Each point is reached from the start by the listed moves, each made once or not at all, plus a little noise. Is the number of moves made odd or even? Then give how often each move was made.
In the rows, zero is written as 128.

Moves:
(1): [215  97 109]
(2): [157 174 131]
Start: [103 104 110]
Points:
[190  73  88] -> odd (1, 0)
[133 152 108] -> odd (0, 1)
[218 120  90] -> even (1, 1)

Moves:
(1): [184 122  73 121]
(2): [152 203 150 111]
(3): [179 102 185 161]
(4): [119 150 117 203]
Start: [101 124 120 125]
Points:
[ 94 148 107 197] -> odd (0, 0, 0, 1)
[229 188 135 203] -> even (1, 1, 1, 1)
[142 124 171 231] -> even (0, 0, 1, 1)
[105 127 126 127] -> even (0, 0, 0, 0)
[150  99 174 159] -> odd (0, 0, 1, 0)

Moves:
(1): [215 122 115 106 132 139 166 101]
(2): [120 203 145 135 121  96 145 108]
(3): [142  95 193  94 132 112 136 114]
(4): [155 121 138 173 131 113 104 136]
(5): [132 137 141 146 198 142 123 120]
(6): [123 138 147 139 116 184 111 107]
(7): [107 112 157 165  96 164 200 146]
(8): [140 164 136 119 113 151 116 173]
Start: [148 160 113 127 130  95 110 123]
Points:
[164 174 161 200  84 140 149 193] -> odd (0, 0, 0, 1, 0, 0, 1, 1)
[249 122 158  70 142  92 160  85] -> even (1, 0, 1, 0, 0, 0, 0, 0)
[238 228 232 123 151 129 226 118] -> even (1, 1, 1, 0, 1, 0, 1, 1)

Moves:
(1): [184 118 106 139 116  86 147 120 130 147 139]
(2): [129 176 132 123 124  98 132 135 104 145 134]
(3): [118 104 186 132 116 136 144 109 118 164 135]
(4): [112 154  96 153 127 144 143 106 103 144 120]
(5): [142 133 138 146 178 118 117 121 136 147  95]
(6): [154 148 125  97 124 157 112 131 108 156 144]
(7): [102 126 129 129 137 143 185 169 156 135 146]
(8): [102 100 129 171 131 122 102 157  97 149 135]
(9): [126 146 146 163 123 140 111 149 155 129 129]
(10): [124 127 102 124 121 127 116 115 156 155 128]
(11): [120 129 130 128 152 123 118 116 126 134 172]
Start: [ 92 131 129 149 142 131 119 124 165 117 149]
Points:
[ 64 156  73 169 156 140 112  76 168 165 184] -> odd (0, 0, 0, 1, 0, 0, 0, 0, 0, 1, 1)
[ 57 192 177 220 142 154  86 130  82 243 220] -> odd (0, 1, 1, 1, 0, 1, 0, 1, 1, 0, 1)
[112 163 186 197 117  93 197 167 189 197 194] -> odd (1, 1, 1, 0, 0, 0, 1, 0, 1, 0, 0)
[ 41 109 141 236 198 134  92  78 135 243 166] -> even (0, 0, 1, 1, 1, 0, 0, 1, 0, 1, 1)
[ 80 132 107 146 158 126  96  99 191 151 191] -> even (0, 0, 0, 0, 0, 0, 0, 0, 0, 1, 1)
[111 162 105 249 209 140 130 169 151 232 206] -> even (1, 0, 0, 1, 1, 1, 1, 1, 1, 0, 1)
